Rows are points. Each copy is the shape, with its points in the same order, turned, moved and blurred by noise. Is it also mirrored, or only turned?

Shape (7 x 2):
0: -0.05 -0.34
1: +0.16 +0.65
2: -0.23 -0.77
3: -0.36 +0.56
4: +0.09 -0.46
5: +0.42 -0.15
6: -0.36 -0.40
Copy 1 (7 x 2):
0: -0.41 -0.33
1: +0.46 +0.37
2: -0.69 -0.62
3: +0.59 -0.13
4: -0.53 -0.21
5: -0.42 +0.21
6: -0.27 -0.60
Copy 1 is: mirrored
Copy 2:
0: -0.34 +0.03
1: +0.60 +0.53
2: -0.70 -0.23
3: +0.58 +0.02
4: -0.48 +0.10
5: -0.38 +0.54
6: -0.34 -0.35
Copy 2 is: mirrored
Copy 3, 7 rows:
0: -0.25 -0.04
1: +0.74 -0.43
2: -0.62 +0.28
3: +0.74 +0.13
4: -0.42 -0.12
5: -0.14 -0.49
6: -0.26 +0.29
Copy 3 is: only turned
Copy 4, 7 rows:
0: +0.21 +0.22
1: -0.81 -0.25
2: +0.54 +0.51
3: -0.68 +0.44
4: +0.42 +0.10
5: +0.05 -0.26
6: +0.20 +0.56
Copy 4 is: mirrored

Shape:
0: -0.31 +0.61
1: -0.02 +0.22
2: -0.09 +0.16
3: +0.14 +0.44
4: +0.66 -0.50
5: -0.57 +0.61
6: +0.27 -0.60
Copy 1, 7 rows:
0: +0.61 -0.05
1: +0.11 -0.13
2: +0.11 +0.03
3: +0.18 -0.31
4: -0.84 -0.24
5: +0.77 +0.15
6: -0.66 +0.14
Copy 1 is: only turned
Copy 2:
0: -0.32 -0.67
1: -0.18 -0.21
2: -0.09 -0.21
3: -0.46 -0.20
4: +0.01 +0.77
5: -0.18 -0.88
6: +0.34 +0.50
Copy 2 is: only turned

Shape (7 x 3):
0: -0.70 -0.46 +0.33
1: +0.44 +0.55 -0.09
2: +0.19 +0.30 -0.73
3: -0.25 -0.29 +0.04
4: -0.14 +0.00 -0.37
5: +0.04 -0.23 +0.33
6: +0.31 +0.90 -0.31
Copy 1:
0: +0.90 -0.05 -0.45
1: -0.33 +0.05 +0.52
2: -0.01 +0.75 +0.50
3: +0.41 +0.32 -0.28
4: +0.32 +0.56 +0.11
5: +0.06 -0.07 -0.34
6: -0.22 +0.16 +0.96
Copy 1 is: mirrored
Copy 2, 7 rows:
0: +0.44 -0.30 +0.75
1: -0.18 -0.04 -0.72
2: +0.28 +0.44 -0.60
3: +0.20 -0.04 +0.32
4: +0.38 +0.14 -0.12
5: -0.14 -0.22 +0.32
6: -0.03 +0.04 -1.06
Copy 2 is: only turned
Copy 3 (7 x 3):
0: +0.83 +0.13 -0.11
1: -0.83 -0.20 +0.35
2: -0.73 -0.59 -0.28
3: +0.07 +0.03 -0.17
4: -0.23 -0.26 -0.39
5: +0.01 +0.38 -0.02
6: -0.79 -0.68 +0.30
Copy 3 is: only turned

Shape:
0: +0.58 +0.02 -0.01 +0.30
1: -0.33 +0.16 +0.05 +0.09
2: -0.70 +0.08 +0.37 +0.26
3: -0.35 +0.33 +0.65 -0.82
4: -0.10 -0.46 +0.58 +0.61
5: +0.28 +0.49 -0.17 -0.12
6: +0.23 -0.27 -0.40 +0.11
7: -0.03 +0.13 +0.33 +0.89
Copy 1:
0: +0.54 +0.17 -0.66 -0.19
1: -0.16 +0.20 -0.07 +0.05
2: -0.41 +0.26 -0.01 +0.47
3: +0.32 +0.30 +0.88 +0.16
4: +0.14 -0.04 -0.61 +0.76
5: +0.28 +0.43 -0.15 -0.53
6: +0.17 -0.32 -0.51 -0.37
7: -0.06 +0.48 -0.81 +0.43
Copy 1 is: only turned
Copy 2, 8 rows:
0: -0.14 -0.40 +0.27 -0.37
1: -0.07 +0.29 -0.45 -0.29
2: -0.06 +0.69 -0.56 -0.64
3: +1.00 +0.53 -0.41 -0.61
4: -0.43 +0.44 +0.32 -1.00
5: +0.28 -0.37 -0.28 -0.20
6: -0.22 +0.11 +0.23 +0.08
7: -0.73 +0.06 -0.35 -0.86
Copy 2 is: mirrored
Copy 3 (8 x 4):
0: -0.43 +0.03 +0.22 +0.18
1: +0.40 -0.26 +0.11 +0.37
2: +0.66 -0.14 -0.18 +0.71
3: +1.09 +0.20 +0.60 +0.01
4: +0.09 +0.45 -0.52 +0.64
5: -0.02 -0.33 +0.55 +0.07
6: -0.25 -0.34 -0.16 -0.15
7: -0.22 -0.05 -0.10 +1.07
Copy 3 is: only turned
Copy 4:
0: -0.09 -0.40 +0.05 +0.16
1: +0.20 +0.32 -0.26 -0.24
2: +0.02 +0.44 -0.66 -0.59
3: +0.08 +0.98 -0.71 +0.52
4: -0.69 -0.11 -0.52 -0.46
5: +0.50 +0.00 -0.07 +0.32
6: -0.07 -0.02 +0.44 -0.09
7: -0.10 -0.49 -0.57 -0.53
Copy 4 is: only turned
